Rows are points. The points of each table are mixes of a few directions, plus a little noise. How many directions does each table use, and how many do they share? Where both have some left over, give the other angles between the two spaces (their principal angles), to ten degrees, smallest first.
(in the rows, 128 means zero)

First (6 x 3):
[[173 143 126]
 [ 76 111 130]
 [140 133 127]
 [ 89 115 129]
 [191 149 125]
 [ 99 118 129]]
Second:
[[121 126 128]
 [ 89 115 130]
 [171 142 126]
 [ 60 105 131]
 [147 134 127]
 [181 145 126]]
Directions: first 1, second 1, shared 1

First, 6 rows:
[[162 138 148 125 106 161]
 [115 128  77 104 124  68]
 [101 116 169 161 156 154]
 [168 110  87  98 118 116]
 [ 96 142 110 133 147 134]
 [125 135 177 147 116 134]]
Second, 8 rows:
[[156 174  64 207 117 151]
 [122 119 141 112 130 123]
 [125 123 136 119 129 125]
 [117 110 153  98 132 119]
 [107  94 176  69 136 111]
 [149 161  81 185 120 145]
 [119 113 149 102 132 120]
 [129 130 125 132 127 129]]
Directions: first 4, second 1, shared 0; angles 60

First:
[[152 132 141 162 162 101 139 130 170]
 [142 128 116 136 133 142 136 117 131]
 [124 129 140 131 134 111 125 137 137]
 [156 131 128 159 157 118 142 121 162]
 [ 79 122 109  61  63 173 104 129  48]
 [159 128 102 147 140 155 145 103 137]
 [145 129 124 145 143 128 137 121 144]
 [ 68 126 164  81  94  96  95 167  95]]
Second (9 x 9):
[[118 103 142 103 149 173 106 171  87]
 [147 140  98 143 112 131 149  86 142]
 [171  99 135 158 138 109 155 147 179]
 [106 136 101  99  55 121 134  97 109]
 [111 117 147 110 148 150 106 161  99]
 [125 150 119 137 135 123 128 103 130]
 [ 86 148 150 112  79  52 121 125 143]
 [147 122 153 154 199 139 119 158 142]
 [141 136 106 136 137 155 133 104 121]]
Directions: first 2, second 4, shared 2

First, 9 rows:
[[135 124 138 120 172 132 122 127  95 117 150]
 [127 118 131 136 157 124 126 124 105 121 144]
 [153 178 135  60  79 161 122 148 175 139  91]
 [ 94  82 107 208 116  89 142 108 127 133 135]
 [121 112 127 149 151 118 129 121 108 123 143]
 [139 149 131  99 108 142 125 136 147 132 113]
 [138 167 122  91  46 146 130 142 195 148  80]
 [141 131 143 105 181 139 119 131  91 115 151]
 [106  92 118 184 142 101 136 113 110 126 145]]
Second:
[[199 177 114 171  92 138 173 124  87 110 136]
 [107 147 103 120 178  94 157 168 120 189  85]
 [140 136  92 125 122 133  85  90  95 200 176]
 [132 105 126 118 116 135 108 116 127 132 146]
 [133 121 132 130 135 132 137 131 147 114 120]
 [ 99 165 133 135 194 116 154 106 169 139  75]
 [114 126 136 141 127 141 118 174 163  94 152]
 [166 122 139 136  99 142 142  96 119  93 129]
 [131  95 138 122 121 140 121 140 155  99 138]
 [ 98 121 129 117 132 127  96 125 132 143 144]
 [ 89  92 166  94  90 110 116 137  95  96 107]]
Directions: first 2, second 6, shared 0; angles 80, 90

First:
[[115 121 132 125 126 121 130 131 123 135 133 128 127 120]
 [191 159 112 145 136 161 115 115 151  90 105 130 133 169]
 [142 135 124 132 130 136 125 125 133 119 123 129 129 137]
 [ 26  77 157  99 114  75 148 150  91 191 165 126 119  62]
 [175 152 115 141 134 152 118 118 144 100 111 129 132 158]
 [135 131 126 130 129 132 126 127 131 123 126 128 129 133]
 [241 183  98 160 144 187 106 103 169  59  88 131 139 201]
 [138 133 126 131 129 133 126 126 132 122 125 128 129 134]
 [ 92 111 138 118 123 109 135 136 115 150 141 127 125 104]
 [ 50  89 148 106 118  87 143 145 101 176 156 126 121  77]
 [104 117 134 121 125 116 133 134 120 142 137 128 127 113]]
Second, 8 rows:
[[127 136 136 127 130 140 128 121 123 131 118 134 130 143]
 [ 97 164 135  93 158 108 132 170 125 127  59 102  92 102]
 [124 107 122 112 124 100 140 139 131 126 144 106 118  98]
 [125 139 149 116 129 154 141 103 112 137 110 134 132 163]
 [170 138  74 246 115 151  43 146 174 101 177 200 172 128]
 [131  98 118 119 120 100 138 134 133 126 160 109 125  98]
 [115 113 151  77 128 118 169 111 107 140 123  96 115 130]
 [135 130 141 133 122 155 132  99 119 133 133 143 142 163]]
Directions: first 1, second 3, shared 0; angles 50
